Rows are points. The points of each table are mixes of a few directions, plus a little noise. Count the directions of each table, and those that both share. Where both have some left over, give the other angles between the two spaces (their principal angles), to ten degrees, smallest first.

First (7 x 2)
[[ 36  -1]
 [  8   0]
 [ 43  -1]
 [-73   2]
 [-14   0]
 [ 31  -1]
 [-31   1]]
Second (6 x 2)
[[ -2 -71]
 [  1  49]
 [ -1 -20]
 [  0   7]
 [  2  36]
 [ -1  -3]]
Directions: first 1, second 1, shared 0; angles 90

First (9 x 6)
[[  8  -3  -9  13   6  10]
 [-21   6  21 -32 -15 -25]
 [ 20  -7 -21  32  15  25]
 [ -4   2   4  -5  -3  -5]
 [ 47 -16 -51  75  35  61]
 [  0   0   1  -1  -1  -1]
 [-40  13  42 -63 -30 -53]
 [-30   9  31 -48 -21 -39]
 [ 18  -8 -20  29  14  23]]
Second (9 x 6)
[[  3   3  -2   3   7   3]
 [-17 -18  12 -19 -50 -12]
 [ 19  19 -13  20  54  12]
 [-14 -14   9 -13 -38  -8]
 [-16 -16  10 -16 -46 -10]
 [-24 -24  17 -26 -70 -16]
 [  2   2  -2   2   6   2]
 [  8   7  -5   8  22   5]
 [ 39  41 -28  41 116  27]]
Directions: first 1, second 1, shared 0; angles 50

First (10 x 9)
[[ -23   -6   -2  -12  -16   31   -1  -20   38]
 [ -35  -29   14   48  -80    3   -9   20    2]
 [  61  -19   -6  -10   33 -103   31  -57  -71]
 [  18   20   -4  -13   40   -2   -1   12  -11]
 [   6   -2   -2   -6    6  -10    5  -13   -3]
 [ -17  -15    1    1  -28    9    1  -19   19]
 [  -7   24   -4  -17   27   41   -9   19   26]
 [   0   -9   -5  -20    2   -1    9  -39   15]
 [ -12   43    5   19   21   52  -29   94    5]
 [   8   -5    2   10   -4  -20    3    2  -19]]
Second (8 x 9)
[[-13 -44  -1  -6 -49 -22  18 -75  16]
 [-32 -44   0  -6 -62   6  12 -70  41]
 [ 20  55   1   7  63  21 -21  91 -25]
 [-15   3   1   0  -8  24  -6   9  18]
 [ 12  36   1   5  41  16 -14  61 -15]
 [  3  -8  -1  -1  -4 -12   5 -14  -4]
 [  1  -9   0  -1  -7  -9   5 -16  -1]
 [ 24  11  -1   2  27 -25   2  13 -30]]
Directions: first 3, second 2, shared 2

First (11 x 12)
[[-65 -21  44  64 -34 -45  -1   4   3   5 -54  32]
 [ 52 -10  15 -31 -26 -37 -54   8  -4 -12  10  23]
 [ 15  -2 -10 -20   5   2  16   7  -9  -5  -7 -40]
 [ 19   5  24   8  42  40  69  16  19 -23 -30 -51]
 [ 17 -19 -30 -14   2  34   7 -11   6 -19   4 -22]
 [-34   1 -16   8   1   0  22  -2 -12  12 -11 -26]
 [-14   0   9   7 -11 -22  -7   3  -7   8  -9   5]
 [ 13 -11 -34 -31 -11  -4 -11  -4 -16  -1   8 -27]
 [ 26   7 -19 -36  -6 -15 -25   1 -16   7  23  -7]
 [-25 -29 -46   3 -21  19 -11 -23  -4  -2   5  -2]
 [ -1  78  61  43  59  29  -7   2  41  29  60 115]]
Second (8 x 12)
[[  60    2  -66  -83   -2    6  -33   -8  -26    1   51  -37]
 [ -16  -42   -2   11  -35  -16    0   -2   -2  -18  -40  -17]
 [  15    3  -28  -11   22   52   10  -13   14   -7   27   -1]
 [  -3    5   28   16   11    2   21    9    9   -5  -18   -4]
 [-105   37   20   66    9  -18   31   -1   -9   51  -13   27]
 [  26    3  -14  -25   11   12    5    2   -3   -5   11  -24]
 [ -19    6   29   38   -3   -1  -20   -5   21    4    7   67]
 [  40  -13   33  -15  -16  -37  -13   20   -3  -19  -24  -12]]
Directions: first 5, second 5, shared 5

First (8 x 18)
[[-44  29 -26  26 -31  -6 -21  55 -14  -4  16  10   3 -17  12   8  -5 -20]
 [ 50 -33 -13 -49  35  29  40 -54  61 -30  -2  -5  16  13 -23  41 -12  20]
 [-44  24   5 -16 -22 -10  -8  15 -55  -5  40  31 -27 -41  50 -23 -23 -17]
 [-35  13 -10  21 -20  -8   2  42 -23  27  -1   4   4 -14  16 -36  -8 -32]
 [ 47 -41  -2 -44  33  24  47 -51  46 -10  -9 -16  16  21 -16   2  -3   5]
 [ 28  -3  27  42  -2 -16 -54 -12   3 -13 -27 -36  -5  63 -38  18  71  44]
 [-39  15  -2  26 -28 -14 -15  42 -35  17   5  -4  -1   1  19 -39  11 -26]
 [ 36  -3  17  -6  34   2   9 -37  16  18 -22  18  -8 -24 -18  29 -28  26]]
Second (11 x 18)
[[ -4 -21 -15 -32  -3  32  42 -18   2   0  20 -36  24  49   9 -84  33 -58]
 [ 40   0  -6   4  18  11   2  -8  39 -15  -7  47   7 -44 -38  91 -44  42]
 [-49  20  -1 -20 -10 -22   0  18 -38   7  20  19 -29 -48  57 -12 -40 -11]
 [ -7   6   8  26 -11 -22 -33  20  -5  -7 -13  -8 -10   7  -3  25  15  26]
 [  1 -26 -37 -40 -20  23  17   2  38 -73  37 -15  21  34   2  32  19   0]
 [ 39 -22  -7  49 -11   8 -15  26  43 -13 -29 -11  36  39 -65  45  36  26]
 [ -6  -3  -4 -17  -2   4   4 -10  -1 -13  12 -15  -2  18  12 -16  14  -8]
 [ -4  17  23  28   5 -27 -32   4 -20  21 -21   2 -22 -11   1  10   1  24]
 [-14  20  47  37   9 -32 -38 -15 -52  58 -34 -44 -28  38  11 -81  50  -7]
 [  4  11  10 -23  24  10  22 -33 -12  27   5  17 -11 -29  12 -26 -30 -17]
 [  0  -1 -18 -11   1  14  32  15  10   8  10  42  12 -52   1  17 -54 -15]]
Directions: first 5, second 5, shared 3; angles 30, 30

First (11 x 32)
[[-15 -15   6  -8  -9 -25  -6 -43 -12   1 -13   9  13  16  17   6   3  -6
  -11   4  -8  35  16 -14 -13  45  29 -25   4  18  -4  10]
 [ -4  23 -12   2  26  21  21  66  28  15  21 -23 -22 -18 -27 -34   2   8
   49 -20   4 -60 -28  23  19 -54 -31  46  -6 -20  32  -7]
 [-24  10   3   4  -2 -14 -14  -6  -2  -1   3 -10  -7  20  -3 -12 -28  24
   19   2  25  -4  -2   4  25  15   5  16   8  14 -11 -21]
 [ -9  12  -6  32  11  -4   0  21   1  33 -27   2   6 -17  -4   2  43 -25
   -6   6  -2 -11  38  -6  14 -29  -6  19  11 -13  32 -10]
 [ 59   8  -2  16 -24  13 -10 -13 -11 -18  18   0  -5  -7  -5  25  -1  16
  -39  19   8  11   1 -26  18   3  17 -10  -9  -3 -41   8]
 [ -6  43 -17  -3   3 -12  -3 -35  15  15 -16  -8 -12 -20 -31 -12 -10   8
   23  -8  18  11  29 -40   9  19  30  14   8 -17 -22  27]
 [ 73 -43   3  -3 -11  20  32  25 -11 -11  42   6   9  -3  25  15  53 -19
  -41   5 -57  -2 -34  -1 -21  -7  13 -36 -32   7  25  30]
 [-45 -44  11 -42   9 -23  18 -22  -3  -2  -2  10  18  28  31 -16   0 -17
   19 -18 -35  22 -20  21 -47  44  10 -34  -5  25  32  14]
 [-40 -11   7 -11   9  -7  -3   4   1   0 -11   3   5  13   9  -9 -14  -4
   17  -7   3  -2  -5  24 -11   1 -18   2   7   7  13 -17]
 [ 13   5   3  -8  -9  29 -19 -24  -3 -27 -32  27   8 -29  -5  43 -24 -17
  -40   7  13  28  18   0 -37 -22 -35 -20   8 -28 -47   3]
 [ -2  12   4  22  -4   3 -16  26  -3  -5  18 -16 -13  17  -6  -7 -24  31
    9  10  31 -26 -13  15  44 -15 -13  29   4  10 -11 -38]]
Second (9 x 32)
[[ -17   -4   -4  -13    4  -19   -2  -15  -17   17   10   -8   -6   15
    15   -4  -19    6   11  -16   -2   -5  -19   21   38   -6    1    3
     3    9  -14    0]
 [ -17    7   -4    8   -5    5    7    1    6  -11   -2   -4    6   23
   -13   -8    3    9    8    4   22    4    1   14  -17   25    9    6
    -9   13    3  -13]
 [   2    2   13   -1   -3   -2  -19    8   13   -5    5   -3   -4  -15
     1  -18  -13   20    7   10   -6  -16   -2  -29   -5    1    0   -6
    15   -2   16    3]
 [  69   24  -51   13  -20   54   34  -42  -28   57  -43   34   41  -67
     4   63  101  -81 -112  -20  -41   -1   21   29  -25 -121  -14  -53
   -19  -71  -35   83]
 [  -9   -1   12    0    0   -5   -9   10   12  -14    5   -6   -5    4
    -4  -16  -15   18   17    9    7   -4   -1  -16   -5   20    3    6
     6    8   14  -10]
 [ -14    3   -4    4   -2    1    7   -2    2   -7   -1   -4    4   20
    -8   -5    1    6    7    0   17    4    0   16   -7   19    7    7
    -8   12   -1  -11]
 [ -21    4   11   -3   -4  -12  -16    3   12   -7   11  -11   -5   12
    -1  -29  -25   33   24    6   10  -15  -11  -12    2   20    8    4
    10   13   13  -11]
 [   2  -18   13   -6   16  -16   -4   14   -3  -10   10   -1  -17    2
     7    5  -21    0   21    0   -6   10    1  -12   19   17   -7   16
     4    9    2  -18]
 [   6  -19   13   -1   15   -7    3   22    3  -22    5    3  -15    3
    -1   12  -10   -7   17    5    0   20   10  -12    1   27   -7   19
    -3    8    4  -22]]
Directions: first 6, second 4, shared 1; angles 70, 80, 90

First (8 x 32)
[[ 61  -3  -3  39   4  56   6  -6  68  19  -3 121 -74 -64  38 -15 -34  -9
   37  -2  46 -28 -43  -9  37 -54 -26 -33 -37  46 -10 -27]
 [ 32  -3   1  16   6  25   4  -1  31  10   1  59 -34 -30  21  -9 -18  -4
   11   3  24 -14 -26  -4  16 -26 -10 -16 -18  21  -3 -17]
 [-16   0  -4 -17  24 -24   2   1  -8  16  -8   3  -9 -30  -3  -2  -4  -4
    2   7   1 -11  13  -1   3   5  -2  17  -3  13   3  -8]
 [ 14  22   7  16 -31 -36  -3   6  -5 -16 -25  22  53  44 -27 -23  30 -14
   15 -33 -16   1  50  32 -22  14 -46 -63  44 -22  19  -6]
 [-59   4 -27   8 -27   6  -8 -19 -17  -1 -10 -66   0   5 -29  42  15  -2
   46 -25 -25  11  49 -11   4  23   0  37   1   6 -18  55]
 [-12  -8  25 -56  43 -52   3  22 -48  -5  18 -54  46  27   1 -18   5  15
  -83  40 -13  11 -21   6 -29  25  39  26  16 -35  21 -28]
 [-23 -14  -4 -19  21  12   0  -3 -10   7  17 -36 -21 -18  10  18 -13  12
  -16  22   1   4 -25 -19   8   1  35  49 -22   7 -10   9]
 [  1   3   7  13 -38  14  -6   0 -13 -30  10 -47  39  67 -12   7  21   7
  -12 -13 -18  25   0   8 -17  14   9 -16  21 -35  -1  22]]
Second (11 x 32)
[[ 30  12  36  10  24  -8  28 -15  14  11  23  12  61 -62   0   3  -5 -17
  -55 -13   9  15  -7  62 -29  36  34  10 -46  12 -42 -33]
 [-32 -19   1  19   8   1  18  -5 -14 -11 -36   5  10 -28  13   6 -11 -10
   -5 -22  14 -27  -7  29 -15 -15   3  24 -51  26 -33 -21]
 [-24 -11 -17   0 -10   4  -9   7 -10  -9 -21  -5 -27  24   3   0  -1   6
   26   1  -2 -16   3 -23  11 -21 -17   1  10   1  13  11]
 [ 36  23 -12 -30 -18   2 -33  12  15  11  44 -10 -34  58 -19 -10  16  19
   24  35 -22  34  11 -61  29  10 -15 -35  86 -40  59  40]
 [-20 -13   4  15   8   0  16  -5  -9  -6 -24   4  16 -28  10   5  -9 -10
  -10 -17  11 -19  -5  29 -14  -7   6  18 -43  21 -29 -18]
 [ 32  19   1 -18  -7  -1 -15   4  15  11  37  -4  -8  24 -13  -7  10   8
    2  20 -12  27   6 -25  12  16  -1 -22  47 -24  30  18]
 [-68 -39 -14  27   1   5  15  -1 -29 -22 -71   3 -10 -18  23   9 -17  -7
   17 -30  18 -53  -7  21 -10 -41 -11  33 -63  37 -35 -19]
 [ 15   4  27  12  20  -6  26 -13   7   5   8  10  48 -52   3   4  -5 -15
  -42 -16  10   5  -7  54 -25  23  27  13 -47  16 -39 -30]
 [ 48  23  39   3  24 -10  24 -15  21  18  42  11  63 -56  -6   2   0 -15
  -59  -5   4  30  -5  56 -26  46  37   0 -28   2 -32 -28]
 [ -2   5 -34 -25 -29   8 -41  19  -1  -2   8 -15 -66  81 -11  -9  12  24
   55  31 -19   9  12 -82  39 -21 -36 -28  85 -33  66  50]
 [-16  -5 -28 -13 -21   6 -27  14  -7  -6  -8 -11 -51  57  -4  -5   6  16
   45  16 -11  -5   7 -58  27 -24 -29 -14  51 -17  43  32]]
Directions: first 4, second 2, shared 0; angles 60, 70
